Rows are points. To make a cloud, some directions were put in groups of two or more. Within a group, all points are equally far from the middle, so they leave a hole (a ring in 2 directions, a hollow ball in 3). The other directions are filled evenly. Then the cloud was stretched, turned, moved and blurred a little. How many holes are there, and how many directions does each take, smallest first?

Cloud (15 x 2)
[[-0.36 -0.72]
 [ 0.36 -0.13]
 [-0.56  0.17]
 [-0.61 -0.22]
 [ 0.38  0.08]
 [ 0.19 -0.49]
 [ 0.29  0.49]
 [-0.39  0.47]
 [-0.37 -0.71]
 [-0.44  0.43]
 [-0.20  0.67]
 [-0.47  0.36]
 [ 0.32 -0.23]
 [-0.41 -0.68]
 [ 0.31 -0.22]]
Holes: 1 (2)

Cloud (22 x 3)
[[-0.34  0.05  0.52]
 [-0.54  0.10  0.13]
 [-0.62  0.42  0.29]
 [ 0.35 -0.12  0.34]
 [-0.36  0.10 -0.66]
 [-0.38  0.72 -0.19]
 [-0.54  0.84  0.01]
 [ 0.54  1.03 -0.11]
 [ 0.08  0.75 -0.46]
 [ 0.79  0.21  0.02]
 [ 0.64  0.48  0.32]
 [ 0.33  0.52  0.37]
 [ 0.46  0.23 -0.37]
 [-0.40  0.13  0.42]
 [-0.30 -0.11  0.30]
 [ 0.45  0.73  0.21]
 [-0.04  0.40  0.47]
 [ 0.17  0.18  0.61]
 [ 0.06 -0.12 -0.79]
 [ 0.11  0.05  0.12]
 [-0.53  0.63  0.23]
 [-0.27  0.22  0.01]]
Holes: 0

Cloud (27 x 4)
[[ 0.08 -0.52 -0.30 -0.09]
 [ 0.36 -0.34  0.50 -0.70]
 [ 0.16  0.33  0.30 -0.14]
 [-0.79  0.21  0.31  0.15]
 [ 0.89  0.30  0.66 -0.09]
 [ 0.81 -0.14 -0.18 -0.49]
 [ 0.58  0.07 -0.71  0.42]
 [-0.28  0.67  0.22 -0.37]
 [-0.12  0.14  0.28  0.74]
 [-0.91  0.04  0.69  0.09]
 [ 0.56 -0.53 -0.62  0.66]
 [-0.06  0.85  0.66 -0.22]
 [ 0.24  0.18 -0.60 -0.09]
 [ 0.41 -0.15 -0.04  0.09]
 [-0.44  0.20  0.16  0.56]
 [-0.46  0.22  0.36  0.31]
 [-0.38  0.35 -0.76  0.19]
 [ 0.46  0.41  0.44 -0.55]
 [ 0.70  0.15  0.68 -0.04]
 [ 0.07  0.13  0.62 -0.26]
 [-0.51 -0.12  0.12  0.34]
 [ 0.11 -0.05 -0.65  0.43]
 [ 0.22 -0.46  0.00 -0.32]
 [ 0.01 -0.35  0.35 -0.12]
 [ 0.72 -0.08  0.00  0.11]
 [ 0.11  0.50  0.03  0.34]
 [-0.34 -0.53 -0.09  0.87]]
Holes: 0
